Each row of a before or after table is a point. The points were changed in one or more steps. Then noise was added and the rows were shuffled. The steps act on how far a point lies along the listed directions, d1 being the first. Name the steps. A step turns or swaps two directions, mirrors them in a line or flattens them onto one, adds a multiple of one to another, or multiplies one. Angles are multiples of 10 degrees, from the lower direction toward the higher: turns from -170 to 170, lines from 10 to 170 but not 90. Use the fewest steps. Two steps may share a direction if one is a turn and the other turns, adds or multiplies; they go together, in the order done. Otherwise the lowest direction goes first.
(in the rows, 128 means zero)

Directions:
(1): [147  64 136]
(2): [180 148 165]
Before (10 x 3)
[[105 211 154]
 [144  57 152]
 [225 124 185]
 [106 172 136]
 [123 187 152]
 [114 100 120]
 [133 199 141]
 [143 126 147]
 [168 107 182]
 [ 99 220 101]]
After (10 x 3)
[[118  59 136]
 [117 186 149]
 [115 110 146]
 [132 129 123]
 [128 102 130]
 [113 210 157]
 [134 216 127]
 [123 128 134]
 [119 172 145]
 [126 200 137]]
Steps: flatten d1 and d2 onto the line at 160 degrees

Directions:
(1): [103 143 126 197  77 156]
(2): [172 145 160 180 157  82]
(3): [154  42 124 142 104 118]
(4): [ 66  97 133 155 186 128]
Before (11 x 6)
[[146 129 142  94  89 129]
 [116 135 125  94 174  96]
 [ 74 146 144 165 151 125]
 [151 160 123  60 156 119]
 [158 112 145 125 113 108]
 [134 184 139 133 109 141]
 [153  95 103 105  63 144]
 [119 164 117  98 121 164]
 [124  88 136 163 176  95]
 [127 183 168 148 166  73]
 [165 127 145 168 101  94]]
After (11 x 6)
[[139 173 114  92 100 161]
 [115 178 167 156 176  74]
 [ 17 119 148 185 199 123]
 [192 151 139  74  49 131]
 [167 203 133 119  83 144]
 [181 169 123  47 132 116]
 [ 69  58 140 185 227  95]
 [ 89 123 131 100 198  92]
 [206 122  98  84  12 146]
 [193 141 146 159  75  94]
 [181 122 146 115  91 107]]
Steps: multiply d4 by 2.5

Directions:
(1): [131  72 175 114  74  74 142 149]
(2): [160  93  95 146 124 153 215 115]
(3): [176 153 149  65 105 178 132 168]
(4): [144 164 181 207 104 150 136 142]
Before (8 x 8)
[[108  88 190 165  96  86 131 144]
 [154 100 201 121  93 109 142 137]
 [114  58 130  75  91  46 124 146]
 [176 148 153 131 121 179 148 158]
 [148 103 179  79 107 117 131 161]
 [177 106 137 136  59 153 179 141]
 [141 136  60  19 152 177 145 141]
 [189 134 127 103 139 183 208 150]]
After (8 x 8)
[[175  83 158 113 106 126 219 153]
 [107  76 163 133 123  71 127 129]
 [145  84 128 177  68 112 178 117]
 [ 82 119 142 206 150 103 118 108]
 [114  94 172 177 124  81 135 100]
 [ 74  79  78 137 149  47 110  98]
 [165 105 176 141  95 130 155 160]
 [142  79 106   9 101 121 158 159]]
Steps: turn d1 and d3 by -70 degrees

Directions:
(1): [101 120 138 193 103 178 120 132 201]
(2): [105 143 108 177 201  79 138  84 142]
(3): [133 199 172  87 128 150 156  77 159]
Before (14 x 9)
[[124  98 147 119  99 156 116 178  97]
 [137 115 140  79 104 165 130 142 121]
 [142 107  95  26 111  77 125 184  51]
 [138 124  94 132 141 101 133 117 137]
 [152 183 197  64  83 220 128 136 151]
 [169  56 128  61 103 111  95 215  61]
 [127 113  88 146 179  62 140 125 120]
 [119  88 106 172 183  68  96 134  92]
 [118 102 141 128  56 182 125 186 148]
 [ 94 115  97 142 189  75 143 111  94]
 [103 111  99 206 142 134 119 119 183]
 [175 124 132  71 172  82 149 128  55]
 [105 118 126 200 125 140 118 157 136]
 [187  69 118 149  66 184 106 210 105]]
After (14 x 9)
[[122 145 178  91 100 166 133 140 109]
 [146 159 206  75  72 210 131 137 201]
 [138 176 141 109 156 102 144 116  80]
 [121 187 172 141 180 117 133  63 166]
 [138  93 134 105  98 174 119 156 132]
 [133 142 111 132 134 116 136 109 157]
 [116 163 129 157 168 105 154  95 190]
 [144 130 143  49  85 137 137 165  85]
 [123 122 160 191 124 190 141 124 207]
 [ 75 153 133 163 175 125 157  77 169]
 [ 86 154 159 117  63 202 136 141 228]
 [211 167 171  59  85 182 144 139 102]
 [145 152 106  91 181  71 136  87  95]
 [151  52 118 125  84 168  83 229  79]]
Steps: turn d1 and d3 by -170 degrees

Directions:
(1): [145 216 134 170 121 107 115 172 126 180  91]
(2): [148 145 151 165 149 184 208 158 107  78 125]
(3): [166 126 146 161 153  76 179  70 188 149 144]
(4): [ 97 124  91 201 136 175  86 121 194 108 126]
(5): [ 27 156 111 127 123 115 177  89 113 135 101]
(6): [100 137 176 177  89 108 111 127  96 120 215]
Before (12 x 11)
[[111 132 120 124 151  84 145  87 119 143 148]
 [ 70 123 101 204 149 158  86 109 191 128 140]
 [234 152 157 144 127 107 111 142 119 165 160]
 [135  87 114 134 160 102 172  75 182 151 132]
 [166  65 109 120 131 171  69 180 137 106 129]
 [158  72 149 106 122 149 103 133 139 104 151]
 [156 156  95 167 138 135  53 151 181 175 108]
 [143 156 133 132 121  99 115 139 117 166 151]
 [182 130 145 182 147 148 168 122 123 102 153]
 [146 124  65 118 152 164 121 125 175 126  83]
 [124 130 157 147 106  72 143  79 131 157 145]
 [216  98 117  98 141 121 123 143 171 124  96]]
After (12 x 11)
[[228  88  95  92 164 144 140 140 197 113  61]
 [224 240 143 116 142  91 134 210  97 220  55]
 [131 146 172 198 119 102 181  90 139 133 153]
 [120 128 169  64 126  52 146 113  71 177 157]
 [154 206 135 184 131 127 137 171 125 166 126]
 [143  51 132 116 167  96 211  50 176 127 161]
 [164 107 104 145 136  93  82  81 169 158 144]
 [247 201 120 195 152 136 106 166 174 183  92]
 [108 130 130 163 158 112 174  89 125 110 170]
 [166 121  87  54 147 124 142 125 131 146  81]
 [158  12 130  64 141 173 124 108 145  69 148]
 [182  27 102  35 144 169  95 173 110  99 102]]
Steps: multiply d1 by 2.5; turn d2 and d4 by 150 degrees; multiply d3 by 1.3; add 0.7 times d5 to d6

Directions:
(1): [170 159 148 126 154 148  90 102 148  90  41 140 109  59]
(2): [125 107  53  57 120 133 144  71  76 138 124 163  82 111]
(3): [152 112 132 175  60  79 176  81 156 167 133 128 135  65]
(4): [153 157 124  86 170  88 142  89 184  87 178 176 183 135]
(5): [ 74 185 114 153 148 124  82  69 167 153 164  90  71 131]
(6): [165  79 115 189 180  97 107  95 128 163  94 168 116 192]
Before (9 x 14)
[[120 123 129 122 137 164  89 147 108 128  95 130  88 122]
 [153 124  72 116  60  96 154  21 101 174 102 130  72  73]
 [129 101 155 155 171  91 137 121 124 118  89 173 135 159]
 [151 193 146 165 146 134  83  98 176 116  71 112 110  79]
 [111 162 102 105 197 129 109  92 156 109 115 172 114 182]
 [144 116 141  90  89 138 169 154 132 131 144 131 160 125]
 [ 80 172 137 158 171  60  98  72 210 161 218 120 157 165]
 [ 26 211 135 107  93 203  94 133 103 153 158  22  44  86]
 [ 65 191 120  73 130 165  87  99 149  97 137 128 103 100]]
After (9 x 14)
[[116 126 152 145 147 135 104 168 143 128 152 129 138 169]
 [ 30 155 120 110 102 163 101 136 121 142 172  99  98 155]
 [ 95 166  71  86 154 110  76  10 137 156 114 137  58  70]
 [102 134  83 146 128  88 145  96 142 176 205 132 133 196]
 [152 122 142  85  88 149 159 148 127 124 114 132 145 100]
 [ 88 132  89 127 163 156 106 114 105 148  88 141  68 185]
 [ 42 245 185 129 134 156 104 145 188 121 227  37 135 126]
 [130 122 161 232  41 102 139 122 130 199 109  59 106 119]
 [125  94 135 139 165  96 139 109 106 122  84 180 119 152]]
Steps: mirror d1 and d6 in the line at 80 degrees; turn d2 and d4 by -110 degrees

Directions:
(1): [156 182 133  69 119 156  76 121 100 146 107 161  62 103 146 110 214 109]
(2): [ 53 105 122 175  71  99 104 116 106 144 100 131 136  90 199  58 128 100]
(3): [119 227 129 166 146 144 121 143 135 101 163 176 159 119 181 174  92  71]
(4): [ 88 201  80 135 123 147 108  83 169 193 126  91  94 128 114 123  84 194]
Before (9 x 18)
[[123 172 130 150 140 136 124 119 160 131 147 146 149 116 128 149  89 118]
 [110  43 164 167 132 106 175 161 114  74 128 137 175 131 142 119 121  72]
 [159 127 135  70 117 170 121 112 147 139 144 121  82 124 102 130 177 155]
 [ 81   7 167 189  98  77 171 128 109 109 123 103 185 104 165  90 107  91]
 [138  74 139  66  95 118 104 101 106 169 116 134  87 126 120  70 177 117]
 [137 160 141 124 148 144 144 136 134  92 150 158 150 144 137 184 114  93]
 [108 113 140 147 130 100 148 127 124 140 121 138 156 136 151 126  93 106]
 [172  79 127  93 132 135 157 130 132 116 149 115 105 134  97 112 163 168]
 [102 168 123 162 167 135 142 124 170 131 137 132 137 130 138 170  91 114]]
After (9 x 18)
[[210 108 161  33 157 157 126 112 115 145 119 114  58 126  68 144 219 148]
 [111 178 117 143 170 143 136 114 175 146 133 124 116 133 121 170 101 134]
 [ 94  73 149 161  88 125 149 132 136 101 152 131 165 110 167 109 118 100]
 [ 92 136 105 129 123 136 141  95 160 153 127  96 124 147 108 144  85 170]
 [144  54 138 139 121 112 171 146 123  89 156 128 151 127 135 106 136 131]
 [127  58 157 104  92 101 117 125  92 130 127 160 132 119 159  75 162  65]
 [125 175 123 139 140 141 120 110 166 147 141 135 135 119 114 145  94 139]
 [159  91 130  69 151 151 143 115 140 148 107  93  70 147  53 121 173 175]
 [152 147 134  89 150 130 130 117 130 162 118 136 107 144 111 142 132 136]]
Steps: swap d1 and d2; mirror d3 and d4 in the line at 40 degrees

Directions:
(1): [107 149 156 145 139 116  71  58  87 162  95  57  57 157  98 166 114 165
 145 151]
(2): [121 136 134 139 193 158 120 163  92 145 144 143  79  90 109 168 190  96
 152  29]
(3): [140 122 105 136 111 131 114 149 194 160 144 117  93 201 141 129 160  50
 216 160]
(4): [103 170 142 132 125 159  67 173  49 126 202 125 147 151 102  64  98  88
 121 156]
Before (14 x 20)
[[129 122 144 107 108 105 121  86 112 122 109 103 117 124 130 112 103 192
  111 152]
 [116 137 132 130 132 121 120 135 113 145 109  97 120 164 118 117 136 118
  150 143]
 [179  67  76 105 134  91 206 131 213 114 108 160 170  94 158 151 148 148
  114  97]
 [162  76  68 122  78 121 188 122 204 111 106 162 159 110 160 146 157 144
  161 121]
 [164  95 109 117 143 155 185 217 162 107 169 163 163  53 170 111 164 104
  123  35]
 [124 179 145 138 130 142  45 109  73 146 149  80  90 165 115 116 102 102
  149 152]
 [ 92 131 146 135 119 131 129 110 113 143 132 120 147 137 126  96  97 145
  110 169]
 [124 111 106 110 136 162 182 213  81 105 173 184 177  79 113  73 138 108
   79  57]
 [123 130 109 101 148 147 142 238 114  95 218 184 208  84 134  62 140  47
  119  90]
 [139 147  99 104 138 153 154 206 108  85 165 192 181 108 113  76 148  92
  121 103]
 [152  78  87 102 132 125 221 154 179 124 102 181 166  62 161 151 186 144
  100  57]
 [101 155 116 130 114 138  99 152 114 146 147 109 104 171 128 109 132  72
  160 123]
 [147 120  84 118 122 148 177 228 142  75 181 210 214  93 152  68 136  80
  102  70]
 [127 130 145 138 106 139 113 112 130 130 115 117 120 128 136 123 133 126
  107 144]]
After (14 x 20)
[[ 94 142 134 125 144 161 115 173  20 137 171 124 124 109  75  86 117 124
   90  91]
 [ 95 168 121 129 110 156  82 174  87 142 177 112 119 176 123  82 125  54
  158 128]
 [169  62  73 128  87  94 198  60 234 129  45 129 117 112 164 207 171 189
  174 114]
 [114 179 131 119 147 156  89 172  43 105 169 137 134 141  82  81 124 107
  130 130]
 [188  49  79 113 146  62 217  52 249 136  29 117 110  97 157 227 161 203
  130  90]
 [149 113 130 129 155 133 140 141 135 139 127  98  92  76 146 157 155 146
  140  48]
 [116 155 119 135 133 143  92 149  74 115 162 124 136 132 112  95 111 114
  119 106]
 [130 128 142 137 106 143 120 120 136 122 119 128 125 127 141 120 136 127
  105 143]
 [120 187 135 130 122 170  41 176  52 127 211 118 142 161 117  55  94  57
  136 154]
 [139 110 135 102 104 105 146 103 130 115 113 124 138 115 142 108 108 185
  103 140]
 [ 85 176 146 120 157 156  49 189  24 127 229 112 150 129  87  58 105  62
  129 131]
 [ 89 141 148 133 120 139 123 130 100 134 149 127 159 139 124  78  95 131
  105 172]
 [117 141 128 127 128 127 125 156 113 134 125 112 136 158 125 100 135 107
  142 139]
 [151  64  96 116 141  96 216  73 204 149  22 126 100  66 157 226 194 197
  119  54]]
Steps: multiply d1 by 0; multiply d4 by 2

Directions:
(1): [124  88  98 174 156 146 102 111  45 101  66 126  94 176 196  96 161 134
  69 137 124  90  81 143]
(2): [153  69 117 186  72 100  85 137 176 156 112 119  59 188  78 143 128 121
 119  65 103 185 120 133]
(3): [146 118 143 121 128 133 100  61  99 118 241 153 106 209 134 153  70 156
 148 180 137 127 103 124]
Before (8 x 24)
[[132 120 132 129 118 128 124 127 121 139 160 129 113 161 105 157 104 134
  121 122 130 139 143 121]
 [110 121  92 166 174 139 121 169  67 112   7 111 125  83 184  87 188 115
   57 101 116 108 118 133]
 [134  70  95 208 101 109 101 163 141 139  55 108  59 172 105 137 170  93
  106  61 111 155 108 146]
 [133 123 140 136  93 123 122 147 155 136 113 112 121 107  82 146 139 124
  155  96 116 145 146 118]
 [143 113 130 136  87 103 140 132 169 155 139 124 108 138  82 130 135 141
  160  91 119 171 142 117]
 [126 161 130  94 129 100 164 154 191 159 144 114 169  71  86 141 135 120
  153 109 127 155 162  97]
 [114 134 156  73 172 155 158  86  70 120 208 160 159 134 143 136  75 143
  143 206 136 105 137  98]
 [147 108 135 177  92  91 127 157 181 161  63 127 113 114  73 130 137 108
  116  92 112 125 146 141]]
After (8 x 24)
[[129 106 121 148 127 134 119 134 101 132 118 124 104 163 124 143 125 132
   96 114 127 129 132 126]
 [123 144 117 105 183 135 140  88  67 111 168 135 153 146 180 120 129 148
  115 184 142  91 103 107]
 [147 114 142 140  94 106 112 108 171 146 234 137  89 192  64 187  81 118
  184 127 132 170 129 128]
 [100  92 111 140 158 145 159 171  89 131   9 120 133  82 147  91 176 103
   75 108 108 114 140 116]
 [153 131 158 137 118 111 120  79 129 139 197 159 125 170 101 151  73 142
  145 180 135  98 126 135]
 [128 187 156  76 122 109 151 156 199 156 197 131 172  50  63 161  88 121
  178 117 131 176 187 104]
 [142 104 124 138 123 126 124  85  90 122 168 138  99 188 143 120 122 161
  138 145 130 128 104 122]
 [134 123 144 127 120 143 110  93  88 110 170 128 120 156 128 146 113 148
  149 156 128 110 114 120]]
Steps: turn d1 and d3 by -140 degrees; turn d2 and d3 by 50 degrees
